Each point is reached from the start by the listed moves, each made 0, 1 or 2 times, or once backwards (-1), plus a little noise. Is the number of moves made odd or even? Then give how often each move was made.

Moves:
(1): [ -6   9   1 -27]
(2): [ 33  -2 -15 -15]
(3): [-2 39 15 -1]
Start: [-25 -18  19   9]
Points:
[ 48 -38 -12   6] -> odd (-1, 2, 0)
[ 14 -20   7  -6] -> odd (0, 1, 0)
[ 32 -44 -24 -77] -> odd (2, 2, -1)
[ 35 -53 -22 -53] -> even (1, 2, -1)

Moves:
(1): [  1  -6 -25  13 -18  -5 -18]
(2): [-11  21 -14 -20  -9  -7   0]
(3): [  7  11  -7  14 -21 -25  -1]
(4): [ -3 -11  -6  -8   4  -1  13]
(5): [ 12  10 -12   7  13 -12  -4]
(6): [16 -2  4 -5 -9  7  0]
Start: [ 13 -31   8 -12   5 -15   9]
Points:
[ 41 -14  38  31 -15 -52  13] -> odd (-1, -1, 2, -1, 0, 0)
[ 23 -79  20  -5  -4  30  -3] -> odd (1, -1, -1, 0, -1, 1)
[-28 -21 -51 -49 -40  -1 -23] -> even (2, 2, -1, 0, -1, 0)
[  51   49  -98   18  -78 -104  -44] -> even (2, 2, 2, -1, 2, 1)

Moves:
(1): [ 3 -3 -6 13 19 14  3  0 -8  2 16 15]
(2): [ -3  28  11  -1  -6  -9 -17   1  -3 -23 -20   9]
(3): [  0   2  -8  -9  35  -2  -3 -14  12  12 -26  11]
(4): [-11  31  13  -7   5  14   2  -7 -10  15   2   3]
(5): [  5   8  13  13  -2   9  10  -7   4   6  -8 -10]
(6): [ 10 -18   5  -5  10  10  -1   0   5   0   5  -1]
(7): [ -7 -15  11   2 -14   0  10 -18   6   7  -7  -3]
(8): [  8  -4   2  -4  -6   3  19  -5   1  -8 -15   0]
(9): [ -3  18  -4   0 -23   3  -2 -16   5   6   8   2]
(10): [ -5  16  21  -4  25   7   9  -4  -4  -1  30 -14]
(11): [ -7  -7   1   3  14  14   9  -8   4 -11  -7 -11]
Start: [ -4   6  19   3  -1   2  -5  -9   3 -12 -11  -6]
Points:
[   5   65   50  -17  -46  -51  -10    6   -7  -71 -103    9] -> even (-1, 2, 0, 0, 0, -1, 0, 2, -1, 0, -1)
[ -14  121   54   -9   16   54   33 -118   19   31  -93   37] -> even (1, 1, 2, 2, 1, 0, 1, 2, 2, 0, 0)
[  3  17  29 -20  19   9  20  38 -38  -6  66 -13] -> odd (0, -1, -1, 1, -1, 0, -1, 1, -1, 1, -1)

Moves:
(1): [ -8 -14  -7  -7   8   2   6  10  10 -14  12  -2  -6  -8]
(2): [ -8 -14  -4  11  -7  -1  -3 -10  11  -1 -10  -5  13  -6]
(3): [ -3   3 -13  -6  -2  -1 -12  -9  -9  -5   0 -15  -1 -11]
(4): [  0   1  -6 -14  -4 -14  13   6  -1 -14  -2  15   7  -9]
(5): [-24   5   9   1 -14 -12   0  14   3  -3   7 -10  -3   2]
(6): [ 19  -7   0   1 -13  -9   4   9   3   0  -3   7 -13   1]
(7): [  2  -6  -1   1  -2   3   9   3 -20   3  -1  12   1 -17]
(8): [  7 -12   8  -1   5  11 -14  -2   1  -8 -36 -14   1  11]
(9): [ 13  18  20  19   3  -9  17  10 -10  -2  14 -11  -1  -7]
(10): [ -1  16  17  -3 -12  11  -6   5   3  -1  17  -4 -13  -3]
(11): [ -8   9   0   3   5  -9  12   8  -6  -2 -13  -4 -17 -11]
(12): [  1   2  13 -10 -11   2  14   4  -7  10  -8  -7  -4  -1]
(13): [ -4  -4  20 -17   5 -14  -7  10   0  -4  -9 -11   4 -11]
(14): [  6  -3 -12   7  -2  11  -6  22  13   6   3   2   9  -7]
Start: [ 3 -2 -9 16 -4 -1 -4 -1  3  2  6 -1 -3 -8]
Points:
[ 75  61   1   9 -81 -14  45  27 -62  -1 100  69 -38 -57] -> odd (-1, -1, 1, 2, 0, 2, 2, -1, 1, 2, -1, 0, -1, 0)
[ 73  63  58 -19 -41 -46  60 114 -24  33   1   4 -55 -88] -> odd (-1, -1, 0, 1, -1, 2, 0, -1, 1, 1, 2, 2, 2, 2)
[ -35    2   16   -3  -44  -83   38   99  -36   -3  -44  -21   42 -121] -> odd (-1, 1, 1, 2, 2, 0, 2, 0, 1, -1, 1, 1, 2, 2)

Moves:
(1): [  2   3  -8   7   6   6   6   4   0   1   3   1  -7   7  -5   6  -3  -6
  -3  -9  -7   0  12  -8 -10   0]
(2): [  4 -10  -1  16   2   9   2  10  -1   8  -4   0   2   5 -13 -15  -7   8
   3   7  -3  17  -2  15   5   1]
(3): [  9   3   7   6   3   7   4   6   0  -1  10 -10   0   4   4   3  -4   5
   4   4  -4 -15  -6   7  -1   3]
(4): [-12  -9   7   1  12   9  -3  10   2   3  12  15  10 -11  -3   4   0  -3
  -3  -4  12   3   0  -3  -6   0]
(5): [ 12  -3   2   0  -4  12   3  -5  -2   0   7  11  -8   7  -2  -5 -15  -3
  12   8  11   2   7   7   0   9]
(6): [  6  -6   0  13  -3  -5 -13  -2   2   1  -4   1   3   1  -1   8  -3 -11
  -5   9  -3   8  -2  -7 -18   1]
(7): [  0  -7  -4 -15 -12   3  -3  -7  -5   2  -4   2   3 -11  -1  -1  -1   3
 -15   5  -4 -11  11   1  -9  -5]
(8): [  6   3   7 -10  -3  12  -8  -7 -12  -7  -8  -9  -1  13 -11  -4  14  -4
  -3  -5  14  -9  -7  -7  -4  15]
(9): [-10  -8   8  -8 -12  -5  -9  10  -5  -1  -8 -11  -8  -4  -6  18  -3  10
  -5   0  -8  -3   6  -6  13   2]
(10): [-4  7  4 13  3 -3 -1 -3  1  4 12  1  3 -8  3 -8  6 -6 -1  7 -9  2 14  2
  7  5]
(11): [ -8 -12 -22  -6  -1   7   3   0   5   3   6 -12 -14  10   9  20  11   3
  -4   7   7  -5 -14   2  -2  14]
(12): [ -6   5  -6 -12 -11  -7  -3  -6 -12   2   6  -4   0   2  -6   9   6   8
 -16  17   7   5   4   5  -1  -9]
(13): [ -9  -7   3   2  14   0   7  -1  -7   6  -4   8  -2  -6 -11  17  -1 -15
  -6   6   1   4   5  18   2   7]
(14): [  1   5   2   1  -8 -11   5   4  -9 -11  -6   8  14  10 -10  -7  -4 -13
  20   2  -6  -4 -10 -13  -3  13]
(15): [-11  10  -1  19   0  -6  -5  -3   6   7  -4   6   2   9  -7   5  -5 -10
  -3   3   4 -15  -6  -4  -3   6]
(16): [  5  -2   5   5  -7  15   8  15  -6   1  -2  -5   8   3   8   4  -4 -10
  13  -6  11   2  -4   4  -5   0]
(17): [-10  14   9  -8 -10  -6  10   1   5 -14   3   4   6  -5  -5  -2   5  -4
  -7  -8   8   9  10   2  -8   8]
(18): [-11  13   2 -12   7  14 -15   5   6 -11   6  -3 -10 -13   1   3  10   4
   1   8   9 -10   6   7  -9  -8]
(19): [ -1  -6   1 -10   7  -5   1   4   8   2  -4  -5  -3   7   4  -3   4  -4
   3  11   2  -6   5  -1  -5   0]
(20): [ -5  -9  -5  -6  -1  -3  -6  -8   2   2   5 -13  -2   1  -1  -2  -7  -2
   1  -3  -8   1  -1   1   4 -10]
(21): [-12  -9  -3   3   2   3   5 -10   4   4  -7   9   1   5   2   9  12   9
   6   6 -11  14   8  -1   0  -7]
(22): [  0  -2  -5   7   4  -3   4  -8   4  -5   1   2  10  -6   0  -5 -10  -1
   7   3   6   3   8   0   9  -5]
(23): [ 0 10 -3 -2  6 -6 -6 -2 -2 11 -2 -8  4  5  8  8 -2  3  5  3 -2  0 -5 -2
 -7 12]
(24): [ -3   1  -4  -4  -1   4  -4  -2  -2  -5  -2   5   3   6   2  -7  -4   0
 -10  -2  -9   8   7  -1   7  -3]
Start: [  7  -4   9  -9  -4  -7 -12  -4  18  -3  -1  25 -11 -23  -8   0   0  -7
  -5   2 -21  -1   1  12  -7  -5]
Points:
[ 35 -26  69 107 -37  27 -60  54   0  32  -9  92  25  -3 -64 -16 -69 -27
  49  39  13   9 -47   4 -43  32] -> odd (-1, 2, 0, 2, 2, 2, 0, 0, 1, 0, -1, 0, -1, 1, 2, 1, -1, 0, -1, -1, 0, -1, 0, -1)
[  1  54  22 -88  28  50 -25  12 -32 -21  70 -13 -10 -40 -20  12  79 -16
 -17  77  57 -86   4  61 -53  61] -> odd (0, 0, 2, 1, 0, -1, 1, 2, -1, 2, 1, 2, 1, 1, -1, 0, 0, 2, 1, -1, -1, 0, 1, -1)
[-96  -3  -2 -41 -15 -14 -63 -38  10 -10   0 117 -18 -52 -39  64  18   8
 -54 104 -29 -24  54  23   2 -49] -> odd (-1, -1, 0, 1, 1, 0, 1, -1, 1, 0, 0, 2, 1, 1, 2, -1, -1, 2, 0, -1, 2, 0, -1, 2)
[  18  -33    1    9 -102   36   12   84    7  -54  -13   26    0   27
  -26   -1  -86  -25   46  -14   -6   49  -27    9   -7   69] -> odd (0, 2, 0, 0, 2, 1, 0, -1, 2, -1, 2, -1, -1, 2, 0, 2, 2, 0, -1, 0, -1, 0, 0, 2)
[-11 -13 -22  83 -38  13  28   5   8  47  39  24  27  69  11  34 -27  -5
  43 111 -32  89 -13  76   2  69] -> even (-1, 2, 2, 0, 2, 1, -1, -1, 0, 2, 2, 2, 0, 1, 1, 2, 1, -1, 0, 0, 2, 0, 2, 2)
[-60 -24  70 -46  18  81 -59  24 -19  10  10  37 -22 -39 -66  54  49 -24
 -28  78  49 -33  24  83 -40  34] -> odd (-1, 1, 1, 2, 1, 0, 1, 2, 1, 1, 0, 1, 2, 0, 1, 1, 0, 2, 1, 0, 1, -1, 0, 0)
[ 84  22 -15  49   6  51 -27 -37  -5  -2  47  56 -20 -52 -14 -68 -55 -13
 -24  47 -23  36 112  56 -11 -38] -> odd (2, 1, 0, -1, 2, 1, 1, 0, -1, 2, -1, 1, 0, -1, -1, 0, -1, 1, -1, -1, -1, 2, 0, 1)
[ -43   42   33  -19  -36  -35 -121  -10   10  -22  -14  -87  -36   28
  -24   44   63   -8   -6   62  -70  -46   -9  -37  -34   11] -> even (0, 0, 1, -1, -1, 2, -1, 2, 2, 2, 0, 1, -1, 1, 1, 0, 0, 2, 1, 2, 1, -1, 1, 0)
[ 27 -14 -19 106  69   6   6  12  63  43  16 -48   8  31  31 -44 -25 -29
  71  51 -52 -19 -30  54  21  17] -> odd (0, 2, 2, -1, -1, 0, -1, 0, -1, 2, 1, -1, 0, 0, 1, 1, -1, 0, 2, 1, 0, 2, 1, 0)
